Each row is a point. Examples show where two turns around zero, p and q, send a point. Where does a point land after both, in the order given? Backwards means that the second turn is done in reverse. Each puzzle has new turns, and all numbers are rounded.
(in the rows, 128 means zero)

Turn p:
[ 72 110] -> [107  73]
[ 99 131] -> [108 107]
[127 129] -> [127 128]
[194 124] -> [172 177]
[149 146] -> [127 156]
Turn q:
[147 121] -> [144 115]
[96 87] -> [ 84 100]
[141 176] -> [156 169]
Where do these land?
q, then p backwards: [177 156] -> [171  91]
p, then q: [ 71 121] -> [84 92]
p, then q: [152 111] -> [157 127]
p, then q: [112 124] -> [117 116]

Turn p:
[114 164  94] -> [ 86 132  98]
[126  63 159] -> [186  96 156]
[124 121 158] -> [135 124 158]
[149 164 101] -> [105 162 100]
Turn q:
[161  90 110] -> [173 107 109]
[142 120 139] -> [138 114 138]
[143 171  93] -> [145 183 134]
[ 95 102 189] -> [ 82  72 142]
[ 98 157 109] -> [101 164 117]
Where do these land?
q, then p backwards: [155 137 115] -> [152 112 140]
q, then p backwards: [121 154  96] -> [164 149 121]
q, then p backwards: [126 118  59] -> [178 120  80]
p, then q: [115 114 207] -> [113  71 185]
q, then p: [ 99 120 164] -> [132  83 140]
q, then p backwards: [152 126 127] -> [136 108 139]

Turn p:
[149 113 156  86] -> [170 101 155 126]
[167 141  99 114] -> [144 118 104  86]
[ 69 134 167 114] -> [ 99 127 187 158]
[125 140 119 207] -> [104 192  89 145]
[129 112  98 119] -> [121 102 105 125]
Turn q:
[ 99 119 131  96] -> [106 165 132 118]
[148 157 105 104] -> [170 147 119 116]
[172 190 145 150] -> [194 101 161 147]
[ 88 107 110 168] -> [ 90 120  99 168]
[132  68 149 123] -> [ 80 107 129  92]
Where do these land?
q, then p: [ 94  81 109  80] -> [ 71 106 160  92]
p, then q: [170 126 131 108] -> [147 119 123  87]
p, then q: [159 145 130 176] -> [182 148 120 142]
p, then q backwards: [130 117 156 124] -> [129 157 137 134]
q, then p: [134  92  60 128] -> [91 87 85 95]
p, then q: [ 99 192 149 154] -> [139 172 182 161]
q, then p backwards: [110 143 162 126] -> [102 138 158 124]

Turn p:
[139 123 121  68 108 118] -> [ 96 122 106  84 114 103]
[161 108 140 157 111  82] -> [127  89 161 151  89 114]
[ 89 104 144 163 143 173] -> [133 129 140 148 178 181]
[119 148 148  79 123 145] -> [101 159 104  94 120 140]
[167  99 108 188 146 124] -> [179  92 176 147 135 119]
[155 123 101 167  92 104] -> [159  79 123 152 103 111]
[120 181 136  93 142 139] -> [126 185 101 111 115 126]
[ 75 138 126 109 160 140] -> [105 171 114 137 171 130]
Turn q:
[130 103 143 137 118 101] -> [106 138 142 155 114 121]
[159  93 119 143 101  94] -> [ 99 127 131 155  97  85]
[134  90 151  86 149 120] -> [132  96 177 155 127 138]
[ 90 163  82 173 156 178] -> [128 122  48  94 165 162]
[154 148 133 148 149 137] -> [160 134 104 142 137 119]
[150 189  87 121 101 103] -> [136 154 119  80 148  67]
[105 140 158 117 167 130] -> [146 135 144 141 161 164]
[101  97 152  98  84 161] -> [115 117 160 102  77 168]
Where do these land?
p, then q: [139  98 123 143 127  88] -> [101 145 140 164 112 138]
p, then q backwards: [174 149 150 148 188 155] -> [131 172 191  88 110 126]
p, then q: [114  90 120  31  96  89] -> [ 44 116 183  97 171 154]
q, then p: [ 91 134 105 135 128 171] -> [128 127 106  87 168 123]
p, then q: [138 120 164 157 122 125] -> [138 137 118 131  90 152]
p, then q backwards: [103 162 127 133 136 128] -> [130 140 145 164 133 118]
p, then q: [137 144 107 149 100 139] -> [125 104 111 132 109  98]

Turn p:
[113 103 136 138 135 125 149 129 110] -> [118 104 146 128 126 129 135 116 103]
[140 118 158 136 128 111 118 123 100] -> [146 130 146 125 131 135 100 121  98]
[109 124 151 126 144 141 116 120 101] -> [110 127 128 103 128 144 110 117 103]
[105 109 127 132 127 108 106 121  97] -> [130 103 137 103 115 115 100 127 111]
[126 129 132 102 122 117 117 160 147] -> [127 135 131 128 134 126 132 175 132]
[136 160 115 162 130 145 149 133 147] -> [122 145  97 163 119 121 150 108 132]
[129 163 103 137 131 126 144 119 182] -> [113 158 115 155 121 101 153 124 169]
[127 104 118 129 149 133 108 129 108] -> [120  98 122 119 142 133 103 125 125]
[129 114 129 113 155 117 130 114 106] -> [121 116 144 110 155 121 115 115 120]
[135 145 123 103  94 135 134 132 130] -> [153 142 122 112 123 136 154 143 140]
[153 161  93 141 122 138 148 135 169] -> [135 147  98 166 132 113 160 125 165]
[134 108 150 117 100 139 118 120 139] -> [140 131 149 124 112 161 124 138 139]
Turn q:
[118 139 116 143 148 139 116 130 132] -> [103 126 109 132 144 129 123 129 133]
[144 144 103 149 131 127 128 113 136] -> [131 149 103 133 153 124 139 121 127]
[152 130 194 143 126 112 128 130 138] -> [158 112 175 154 150 148 124 121 152]
[134  99 120  40 130 122 136 120 131] -> [135 124 151  62  77 110 130  95 127]
[140 132 118 125 118 126 115 145 131] -> [138 134 118 130 124 112 115 131 141]
[139 124 143 148 123 142 142 140 141] -> [144 119 125 137 136 146 138 144 146]
[ 64 119 110 142 119 113 134 134 127] -> [ 92 112 120 157 102 111 150 146  99]
[139 116 114 149 133 134 119 124 116] -> [136 125 103 132 139 135 116 126 115]
[124 137 117 131 136 125 141 137 111] -> [122 129 127 119 139 119 128 147 115]
[127 139 145 110 116 139 121 107 119] -> [123 151 148 125 117 145 119 118 127]
Where do these land?
p, then q: [117 143 139 118 120 111 119 132 147] -> [126 136 144 139 128 108 125 144 144]
p, then q: [121 117 121 118 138 128 121 148 141] -> [120 104 122 132 121 119 128 141 134]
q, then p backwards: [132 127 124 120 106 162 109 128 142] -> [128 142 129 138 111 150 103 114 148]
q, then p: [125 125 146 120 139 122 143 123 120] -> [123 130 142 121 135 146 128 128 113]
p, then q: [110 143 111 123 135 129 145 133 124] -> [124 126 134 117 124 112 148 132 109]
q, then p: [142 139 121 114 136 122 131 123 153] -> [121 145 146 128 137 115 139 122 144]
q, then p: [116 129 112 119 140 122 112 115 120] -> [126 125 130 102 119 113 120 120 127]
p, then q: [123 129 126 225 135 160 100 132 133] -> [128 162  62 187 109 141 119 120  88]
q, then p: [195 134 146 116 117 134 133 141 140] -> [137 165 132 154 167 145 118 139 165]
q, then p backwards: [120 111 110 126 111 111 138 127  63] -> [113 135 164 140 121  97 115 161  88]
q, then p backwards: [116 114 134 118 125 110 148 113 142] -> [116 120 128 131 112 127 162 124 123]
q, then p: [118 126 145 119 134 124 137 122 110] -> [126 130 135 116 127 146 123 130 108]

Turn p:
[175 112 147 142 147 100  96 114 150 116 135] -> [150  98 150 162 101 140 124  96 141 103 146]
[106  82 144 151 165  95 106 112 127 122 121] -> [117  90 160 159 139 122 115 114 173 152 135]
[109 202  67 177  82 176 114 163  68 148 111] -> [131 169  63 135 152 199 111 202  78 155  89]
[118  96 131 178 125 111  95 182 169 123 101] -> [103 113 154 147  76 179 151 141 165 162 131]
[158 161  94 106 159 195 167 125 129 171 122] -> [171 217 123 136 153 109 154 136 100 120 124]
[107 112 144 136  88 135 181 106 114 104 177] -> [ 82 111  86 112 138  87 126 115  93 141 165]
[112 157 133 106  85  80 162 107  98 165 152] -> [ 97 127 120 104 125  92  69 121  79 120  92]
[118 121 133 122 174 107 115 136 174  83 136] -> [125 108 146 140 109 111 146 145 186  96 154]
[121 112 162 136 138 124 118 103 172  97  90] -> [110 125 143 118 128 150 133  92 184 111 157]
[104 147 154  83  85 148 131 115  89 165 184] -> [153 122 106  68 136  88  83 135  74 152 132]
[176 150 131  77 172 180 165 153  98 128 101] -> [169 170 164 113 178 122 185 140  90  92 126]
[133  83  96 120 117  86  85 120 148 114 105] -> [131  87 123 142 101 137 141  98 174 131  83]
Turn q:
[164  97 113 103  80 132 149 151 173  78 119] -> [145  95 111 102 161 179 134  82 178 131 145]
[ 93 132 125  61  50 108 113 110  79 117  75] -> [139 117 133  45  79 112 124 124 172  51 114]
[157 131 110 123 163  93 152 118 140 205 129] -> [164 111 116 140 107  83 170 148 107 186 122]
[ 66 123 131 119 103 125 158 127 146 176 134] -> [132 149 110 144  69 108 163  88 124 112 136]
[154 113 138 138 142 155 108  96 134 119 141] -> [121 112 144 157 145 119  89 132 144 144 129]
[134 171 127 122 129 134 106 155 151 111 196] -> [106 169  63 136 161 134 107 138 133 143 143]
[139 108 123 141  98 131 117 130 120 115 136] -> [144 119 130 129 143 135 113 123 137 106 152]
[ 90 137 125 155 204  94  92  85  92 117 115] -> [ 71 104 154 147 131  90 128 177  72 105  91]
[135 123 110 157 108 136 208 117 117 152 117] -> [182 141 158 126 133 111 153  71 103 139 121]
[102 181  92 142 192 169 170  79 144 113 106] -> [103 135 135 146 132 118 110  88  79 158  31]
[176 111 154 187 100 144  84 177 132 128  93] -> [179 131 158 159 146 197 119 178 146 113 154]
[111 132 153 134 117 124  97 122 148  94 166] -> [ 89 141 106 152 152 129 116 131 153 102 143]
[110 134 185  70 135  69 125 119 101 157 137] -> [ 91 145 134  92  96  71 174 166 162 129 146]
[160  99 106 139 172 176 113 209 116 108 128] -> [125 123 138 116 138 208  93 147  83 174 167]
Where do these land?
q, then p: [106 121 140 140 156 135 116 111 100 167 134] -> [102  95 134 122 117 151  99 140  99 138 121]
q, then p: [195 154 101 179 116 191  89 190 208 171 116] -> [200 201 104 194 103 200 168 129  85 166 139]
p, then q: [149 160 117 200  84 120 186 209 125 146  92] -> [139 224 158 106  78 148  99  99  83  76 118]
q, then p backwards: [138 105 109 119  90 137  75 127 109 159 169] -> [116 163 142 138 137 134 101  99 148 113 195]
p, then q: [ 86  99 126 140 120 113  86 120 136 123 124] -> [141  97 109 164  91 141 134 121 145 138 139]
q, then p: [100 160 138 115 142 126 132 121 108  85 157] -> [122 125 127 110 155 118 103 167 167 111 111]
p, then q: [108 102 133 118 120 137 131  63 131 136 166] -> [128  79  91 144 136  79 135 152 122 127 126]
p, then q: [122  62 133 132 126 139 102 110 128  89 165] -> [146  81 120 158 131  93 147  95 121 150 169]
q, then p backwards: [132 181 123 101 126 104 167 155 174  98  82] -> [123 107  84  99  87 154 117 144 124 116  55]
q, then p: [105  88 139  83 152 129 125 138 123 125 148] -> [119 115 106  97 115  90 102 133 132 165 125]
q, then p: [150 149 113 111 187  64 161  93 124 112 117] -> [ 89 137 200 126 160  93 136 121 139 140  79]
q, then p backwards: [108 126 106 106 134 138 158  86  62 112 101] -> [133 128 168  63 109  83 148 129 122 159 130]
q, then p: [104 101 149 129 104 151 125 124 102 179 150] -> [120  95  98 126  89 135  91 124  95 112 143]
q, then p backwards: [190 184 165 120 135 108 140 143 161  88  71] -> [ 83 118  91 106 147 152  97 160 102 126  41]

Turn p:
[162 129  99 157 108 117 149 113 136 121 140 122] -> [126 108  97 168 106 124 109 131 120 140 112 132]
[154  99 128 120  67 116 126  92 124 146 153 128] -> [111 118 118 143 101 105  90  84 103 132 141 167]
[ 63 143 133 125 126 124 138 131 168 134  89 127] -> [111 117 178 100 115 120 172 137 142 133  88 125]
[118 154 147  96 194 122 144 139 121  93 142 163] -> [146 172  93  92 132 125 175 161 133 120 147  96]
[128 147 157 107 168 129 163 154  85  83 133 122] -> [170 161 104 123 132 122 155 124 150 102 146  71]
[145 120 117 144  99 114  87 124 125 110 163 104] -> [127 154 139 171 111 137  89 127 127 142 144 152]
[110 110  97 113 129 126 118 149 138 135  98 144] -> [101 108 155 108 128 127 121 157 118 114 129 114]
[117 125 135 105 161 172 142 146 135 102 122 120] -> [135 121 130 106 132 147 156 131 153 141 158  87]
[160 106 135 145 118 117 120 129 146 161 162 110] -> [149 108 123 152 137 113 107 128 121 149 145 173]
[185 127 127 132 108 119  97  87 130 140 127 103] -> [114 125  98 146 125 137  79 112 154 129 128 176]
[112 123 151 149 121 117 132 150 131 135  84 153] -> [132 108 152 122 132 139 155 132 117  83 107 135]
[114 180 143 109 160 171 139 160 112 108 137 159] -> [164 156 115  83 136 167 156 133 117 137 127  80]
[146  93 115 167 112 134 104  77 113 141 154 117] -> [ 91 128 112 179 150 130 106  99 115 147 139 162]
[ 76 137 106 124 122 114 133 140 128 183  88 120] -> [112 107 177  99 155  99 123 135 123 124  77 120]
Turn q:
[149 123 104 152 143 159 126 114 101 112 113 133] -> [150 153 132 140 127 155 137 126 150 132 151 162]
[163 161 118 107 169 118 121 121 172 155 148 142] -> [128 137 171  88 136 111  91 136 101 151 162 111]
[114 105 138 131 106 108 149 165 110 110 158  74] -> [153  79 101 119 113 118 174 103 119 122  96 124]
[101 141 106 155 121 116 133 104  82 124 119 133] -> [120 146 100 164 128 120 154 144 123 145 131 165]
[127 132 158 133 109 126 161 170 112 116 145 137] -> [122  99 124 111 115 142 157 141 107  88 110 135]
[128 169 127 103 153 140 131 128 127  88 107 128] -> [141 147 138 136 176 126 130 116 105  98 152 132]
[102  97 120 146 121 152 154  80 112 158  94 121] -> [107 162 134 156 134 146 144 129 163 167  84 146]
[118  89  87 133 110 116 148  92 117 122 103 151] -> [105 150  91 131 136 138 110 118 153 153 106 174]
[ 84 125 107 180 138 146 142 127 122  92 104 130] -> [151 162  92 134 156 128 164 158 161 119 120 147]
[112  99 159 118 139 111 121 135 113 114 161 130] -> [120  75 108 130 138 145 139 134 127 134 133 112]
[173 138 165 114 116 102  93 123 175 154 131 123] -> [128  97 172 127 106  96  70 129 127 122 129  99]
[160 160 137  86 150 125  80 177 164 164 120 136] -> [146 139 156 113 106 129  75 126  82 111 153  65]
[133 127 136 105  88 144 104 127 157 155 161 126] -> [ 93 118 143 116  92 108 120 104 143 123 136  91]
Where do these land?
q, then p: [133 115 109 139 146 148 225  88 148 132 152 105] -> [127 104 102  36 138  94 177 122 130 105 121 134]
p, then q backwards: [147 140 119 147 112 126 145 125 116  83 101 108] -> [119  99 150 129  94 146  95 143 118 135 108 122]
q, then p: [116 138 126 104 152  95 137 127 156 128 106 110] -> [123 145 117 124 166 120 111 145 158 102 124 132]
q, then p backwards: [110 117 120 142 122 154  95 159 156 126  83 160] -> [155 164 117 111 147 108 109 140  89  85 113 122]
q, then p: [127 142 135 104 113 139 166 158  82 135 151 129] -> [114 126 118 129 125 120 144  77 109 116 129  79]
q, then p: [146 106 104 113 128 131  84 126 139 152 141 104] -> [119 126 132 135 128 118  93 105 137 156 121 173]
p, then q: [144 101 106 141 159 117 101 148 137 142 147 134] -> [148 116 110 107 109 153 141 157 110 129 151 109]
q, then p: [128 124 115 130 116 124 103 129 142 105 159 137] -> [116 138 132 136 107 103 117 144 121 152 145 135]
q, then p: [122 121 208 107 116 117 137  72 129 110  74 165] -> [111 138 174 154 168 178 202 164 142 105 139 133]
p, then q: [119 117 153 144 122 131 122 146 144 144 143 113] -> [119 107 153 120 121 148 117 151 131 129 129 140]
q, then p: [125 161 124 111 146 154  82 116  56 114 143 112] -> [150 133  92 188 148 123 143  96  90 171 120 125]
p, then q backwards: [108 105 122 137 115 101 159 105 126 139 136 112] -> [116 150 132 123  95 107 125 102 129 132 134  98]
q, then p: [139 177 122 145 117 126 108 164 132 155 128 176] -> [168 172 158 136  97 140  98 119 109 119 129 103]

Turn p:
[102 109 121 166 137 130 117 168 120 100 126  97 155 130] -> [112 137 132 139 132 105 128 159 123 151  93  82 125  97]
[116 134 117 130 109 115  99 157  99 151 112 125 141  99] -> [130 126 151 161 120 136  92 132 128 129 117 115 168 113]
[103 101 161 147  82 142 145 127 135 137 166 129 124 129] -> [ 96 116 109 155 131 102 103  99 142 131 107 131  88 146]
[178  99 144 107 103 148  89 154 108 169 121 104 156 146] -> [107 176  96 160 113 137 137  98 141 107 101 125 188 128]
[ 93 137 110 136 111 118 125  94  99 118 149 165 105 159] -> [107 125 126 123 144 138  83 164 128 103 157 150  91 137]
[174 135 157 100 149  98 105 130 145 134 112 125 154  95] -> [143 120 135 111 144 125 154  98 117 143 129 128 199 145]
[104 121 133 170 150 161 135 126 130 109 119 178 139 128] -> [122 102 134 128 119 113 136 166  82 109  98 134  97 140]
[153 143 164 102 134 164 149  97 129 143 132 121 128  85] -> [128  93 119 124 118 151 154  62 105 119 137 136 131 129]
[133 141  98 142 159  94 109 104 141  94 119 143 156 152] -> [126 140 144  83 150 102 139 177 112 126 148 139 145 117]
[148 148 151 130 145 141 159 156 100 128 126 124 145 111] -> [113  94 119 144 100 146 158 128 119 142 132 104 145 130]
[113 141 119 117 101 113 155 120 156 122 153 168  86 116] -> [149 106 151 125 128 117 107 119 151 121 157 142  86 171]
[111  98 141 111 157 133 146 136 129 137  89 103 121 147] -> [158 141  88 115 115 149 132 134 124 160  99 128 123 115]
[128 150 157 157  98 135 119 130 111 140  91 110 125 143] -> [116 147 119 181 128 135 127 128  99 155 136 146 132 116]
[121 136  88 105 152 124 137 145 147 155 135  98 136 150] -> [134 151 143  97  99 142 137 134 172 141 119 134 132 102]
[157 125  85 132 128 109 145 101 140 101 141 132 131 109] -> [147 113 135 105 138  92 142 131 143 100 166 121 128 113]
[104 127 136  88  99 139 111 122 152 100 130 135  88 126] -> [150 157 139 117 142 137  97  97 118 128 140 114  93 162]
[137 132  93 135 164 113 132 109 135 138 153 118  86 152] -> [141 132 134 106 155 151 151 151 173 114 140 149 105 113]
Turn q:
[127 109 124 116 117 150 145 120 117 150 117  96  31 128] -> [161  91 155 172 119 115 146 186 170 123 157 132  99 135]
[114 111 116 153 108 150 145 100 127 135 131 144 146 130] -> [148 124 114 126 156 137 104 120 107 123 137 148 110 149]
[122 109 136 135 135 141 109 119 148 148 160 148 131 166] -> [146 103 144 112 156 141 128  86 150 134 124 132 131 138]
[124 130 125 131 129 101 124 100 141 106 103 134 136 139] -> [121 127 120 139 124 108  91 121 123 128 117 114 150 141]
[108 103 127 133 114  72 132 157 131 139 129 149 139 133] -> [129 103  74 117 113 150 133 124 136 127 108 129 161 133]
[108 141 125 129 130 114 103 123 111 128 117 142 144 141] -> [ 93 113 123 118 136 124 113 123 124 139 116 137 140 131]
[111 134 126 118 104 149  95 121 155 140 116  82 126 113] -> [118 137 132 104 138 113 128 153 149 139 129  91  88 154]
[137 116 130  99 137 142 142 117 116 126 120 134 148 130] -> [138 124 131 137 137 119 125 122 102 131 109 125 114 102]
[192 130 135 140 102 140 136 209 124 120 126 154 147 113] -> [145 135 130  79  91 153 180 131  73 111 160 119 157 105]
[110 165 199 131 192  90 125 121 132 125 139 153 134 119] -> [ 69 141 135 173 107 170 115  72 152 133 121 112 147 100]
[114 157 130 131 113 123 143 111 114 140 145 144 122 121] -> [117 127 123 135 108 136 115 118 130 135 135 163 107 136]
[122 116 117 136 122 149 103 106 116  87 118  54 148 128] -> [112 164 128 137 175  71 146 148 118 137 126 102 117 160]
[120 104 110 131 167 117 120 105 118 119 123 145 124 107] -> [127 136 115 146 158 126  98 136 142 131 131 135 149  95]
[130 119 118 126 114 143 138 129 124  86 159 154 135 120] -> [140 137 110 117 133 103 132 100 116 101 150 151 126 113]
[199 183 118 110 107 132 145 129 119 150 127  79 139 111] -> [144 179 166 119  73 117 153 155  96 174 122 129 106 135]
[112 120 111 129 158 136 143 181 154 148 118 137  97 149] -> [141 106 150 118 127 164 144 152 157  81 107 127 146 120]
Where do these land?
p, then q: [ 98 132 139  93 152 111  79 150 159 106 113 121 141 153] -> [ 87 114 174 121 106 139 139 133 114 156  85 115 102 115]
q, then p: [121 117 143 156 120 127 130  94 156 159 144 117  78 114] -> [112 160 143 136 146 113 172 115 157 113 106 151 102 144]
q, then p: [125 115 119 127 132 104  78 126 113  93 132 111 137 144] -> [128 115 131  87 121 115 110 143 146 162 120 145 153 108]
p, then q: [ 80  83 118 154 127 145 159  94 134 171 127 104 125 124] -> [141 112 111 115 120 124  74 177 145 130 173 112 142  97]
p, then q: [142 129 146 107 128 149  72 103 139 124 115 140 148 153] -> [ 77 127 146 136 123 109 113 114  99 125 106 162 121 112]
p, then q: [121 103 142 134 133 110 119 125 144 108  94 152 129 135] -> [122 117 143 122 117 129 141 142 113 149 108 140 165 113]
q, then p backwards: [122 118 137 164 140 136 127 131 142 126 119 112 125 169] -> [151 133 145 122 133 119  98 147 129 125 145 153 111 106]
p, then q: [168 144 118 129  89 141 155 140 124 136 129 114 155  71] -> [152 156  74 151 139 118 120 102 118 156 145 125 124 170]
p, then q: [154 164 143 101 131 129 163 138  81 117 117 120 122 105] -> [168 145 117 120 170 123 161 118 121 137 134 151  94 150]
p, then q: [113 118  89 103 117 125  98 122 159 107 105 130 128 180] -> [ 88 133 161 103  65 113 136 121 136 137 122 137 127 112]
q, then p: [125 108 138 119 135  97 112 136 127 150 113 126 108 171] -> [139 141  95 128 114  94 133 122 127 138  89 138 140 114]
p, then q: [136 152 136 126 111 124 186 131 119 119 173 132 153 109] -> [163 108  78 137 146 117 135 114 167 128 119 127 111 157]
p, then q: [158 143 107 124 137 126 159 113 106 132 144 148 144  91] -> [161 135  82 132 147 104 145 100 122 117 133 120 124 123]
q, then p: [145 128 142 109 116 156 144 167  96 105 164 150 115 101] -> [134  67 127 129 124 116 117 113 143 105 163 104 102 144]
p, then q: [127 113 115 127 166 120  98 150 150 136 126 126 131 155] -> [113 129 151 120  97 143 125 137 104 108 101 104 123 115]
p, then q: [ 93 143 130 173 106 125 141 118 117 185 121 145 112 119] -> [127  94 111 112 149 163 108 125 130 120 188 121 155 126]
q, then p: [149 167 116 130 134 152 157 136 110 101 141 129 127  83] -> [106  94 165 152 129 141 114 129 121 127 168 111 115 157]
